Each row is a point. Each table stands for the endless flat space through its points: a line for two points, a plane for three, and so on. The two share one point or none. Which?
(in the rows, 128 means zero)

First:
[[127 125 156 106]
 [119 125 152 120]]
Second, 3 rows:
[[113 135 156  95]
 [112 152 179 105]
 [143 106 142  94]]
They share: [131 125 158  99]

First, 3 rows:
[[101 144 137 200 184  81 102 160 193]
 [117 154 153 190 184  81 102 174 183]
 [105 119 126 145 154 111 147 136 153]]
Second (3 x 9):
[[122 131 147 171 147  91 160 187 193]
 [114 131 147 151 155 114 113 179 172]
 [125 138 140 175 158  85 168 169 186]]
They share: no point

First (2 x 12):
[[119 129 147  86 140 154 115 167 140 162 140 154]
 [111 123 135 104 152 154 133 163 136 160 130 136]]
Second:
[[ 98 125 126 110 157 161 148 169 137 168 120 128]
 [ 89 130 123 107 156 168 154 177 140 177 115 129]]
They share: [107 120 129 113 158 154 142 161 134 159 125 127]

First (3 x 20):
[[175 122 142 126 103 129  96 167  81  95 108 156  91 121  85 110 100 137
   94 150]
 [183 139 119 145 125 117  80 162 100 128 124 111  67 129 115 120 117 137
  127 144]
 [135 106 146 142  95 141  92 159  85  59 100 192 115 141  85 126  72 173
   58 162]]
Second (2 x 20):
[[181  98 127 128 121 114  95 186  94  84 124 150  86 139 104 107  96 148
  109 155]
 [153 130 131 148  93 130  75 150  78  92 104 162  90 131  92 127  84 140
   77 147]]
They share: no point

First:
[[ 93  93 171 109 116 156 138 170 146 176 124 159 203 113 120  93 168  97
  114  90 141 101 168  69]
 [ 80  92 152  96 107 145 112 154 126 154 101 160 212 118 113  89 143 119
  109  97 155 118 142  96]
 [134  98 170 150 137 175 148 178 174 190 131 154 158 136 107 101 161  95
  139  79 143 100 166  66]
 [134 104 160 142 121 160  94 148 112 146  58 152 156 162 121 134 142 138
  145  95 149 155  89 141]]
Second, 4 rows:
[[114  89 153 109 142 161 117 177 174 150 131 200 136 182  99 140 125 106
  138  81 179 111 138  85]
 [132 101 138 139 127 152 105 177 171 129 110 179 166 161 123 140 152  79
  129  99 170 141 150 100]
 [153 112 168 160 107 162 125 141 122 153  68 123 193 111 137  89 173 113
  138 103 128 155 134 114]
 [137 104 146 146 119 154 111 167 160 137  98 165 175 149 129 127 155  87
  130 101 160 147 144 100]]
They share: no point

First (5 x 24):
[[ 85 143  76 107 103 131 138 129  65 118 102 189  70 169 131 189  96 117
  132 140  94  64 109  95]
 [157 183 128 159  52  88 133  88  73  96  97 128  98 129 101 135 153  76
  129 136 125 150  92  93]
 [135 104 125 107 102 126 181 141 116  75  86 124 115 123 141 143  98 116
  141 141 170 106  78 123]
 [157  96  97 126  94 146 174 116 127 110  93 132 135 148 159 174 118 113
  129 116 197 102 106 118]
 [113  65 112 138 117 165 188 163 174 115 123 153 107 162 209 176 105 113
  132 150 154  85 128 160]]
Second, 5 rows:
[[150 163 135 107  73 110 158 161 137 105 151 107 103 174 116 122  94  82
  103  74 128  92 102 151]
 [150  77 127 127  79 150 144 108 147 127  70 119 114 124 155 201 107 117
  101 159 200  97  77 109]
 [144 110 133 140  99 148 183 137 126 127 101 134 105 133 111 158  66  86
  126 121 154 107  88 106]
 [121  87  86 131 114 151 199 101  77  96  81 162 125 131 151 189  89 119
  146 157 154 108 108 104]
 [125  96  92 127 107 145 190 108  87  97  89 154 122 137 150 182  94 116
  139 148 153 105 107 111]]
They share: [131 113 106 128  95 135 165 128 116 105 101 145 108 148 153 166 114 108
 132 135 153 100 105 120]

First (2 x 24):
[[117 140  79  70 186 166 110 139 176 124  89 118 181 123 162 153 100 169
  117 114 101 113 105 129]
 [137 110 119 110 151 126 145 104 161 109  94 133 156  98 117 128 135 159
   77 119  81 148 135  94]]
Second (4 x 24):
[[131 109 109 108 162 141 148 129 182 135 106 139 155 112 127 147 106 153
   70 115 100 144 126 117]
 [131 117  93 105 164 133 136 126 185 122  94 138 151 113 134 145 122 149
   79 115  96 145 129 123]
 [149 147 119  63 137 152 121 134 145 120  73  92 178 121 174 121 141 164
   82 139  90 130 114  92]
 [123 114  65 118 178 117 128 118 203 107  89 155 137 110 125 152 132 140
   90 105  93 151 138 141]]
They share: [129 122 103  94 165 142 131 118 167 115  92 127 166 108 135 138 121 163
  93 117  89 134 123 108]

First, 3 rows:
[[132 121 138 107 158 134 115  95 138  99 155 122 169 149 113 135 138 159
  157 146 159  92 165 168]
 [121 102 150 106 162 135 118 120 134 119 171 119 156 163 121 134 148 163
  165 144 143  91 155 161]
 [124 119 139 129 170 147 134  95 131  84 158 138 165 146 102 127 148 151
  176 120 151  99 165 157]]
Second:
[[127 109 135  97 171 117 111 128 122 109 155 155 150 144 111 128 157 158
  152 154 137  94 170 167]
 [126 131 155  78 155 149 141  95 126 125 190 128 153 160 112 169 153 138
  181 116 151 106 192 188]
 [138  98 141 122 160 164 122  91 132  84 154  92 181 157 127 129 131 174
  174 139 168  78 155 166]
 [121  75 155 127 177 115 101 110 154  75 131 155 146 132 121 106 139 174
  170 154 125  56 148 147]]
They share: no point

First, 7 rows:
[[ 64 125 118 131 209 142  96  81 131 123 164 172 181 169 159 150 130  70
  107  91  91 100 121 115]
 [120 146  67 132  80 147 111 172 153 138 102 127 171 150 167  96  59 109
  167 114 142 133  98 107]
 [154  86 108 123 128 103 135 150 128 126 125 154 112 156 191 145  98 151
  134  81 147  80  99 184]
 [115  54 115 128 164  64 109 115 155 160 123 146 159 102 194 171 133 125
  176  76  96  99 101 141]
 [146 100  95 124 124 114 108 129 154 143 125 101 150 160 153 117  77 100
  185 110 130 124  88 126]
 [172 106  71 109  98 103 104 130 118 141 125 116  98 168 200  96  79 133
  140 113 128  99 100 138]
 [122 112  86 163 109 153  84 202 110 112 127 138 153 145 174 134  82  81
  164 107 197  80 136 116]]
Second (3 x 24):
[[121  90 104 110 171 116 132 131 150 135 122 127 143 161 166 133  99  97
  119  77 144 108 123 121]
 [123  98 103 118 161 119 127 138 147 130 127 134 148 160 167 137  93 103
  128  82 145 108 113 125]
 [ 87 102 109 130 145 145 101 100 129 148 117 136 146 158 157 109 137  75
  146 104 103  84 145 153]]
They share: [117 111 103 133 142 130 113 139 138 127 132 145 155 158 166 136  95 105
 146  95 136 102 106 138]
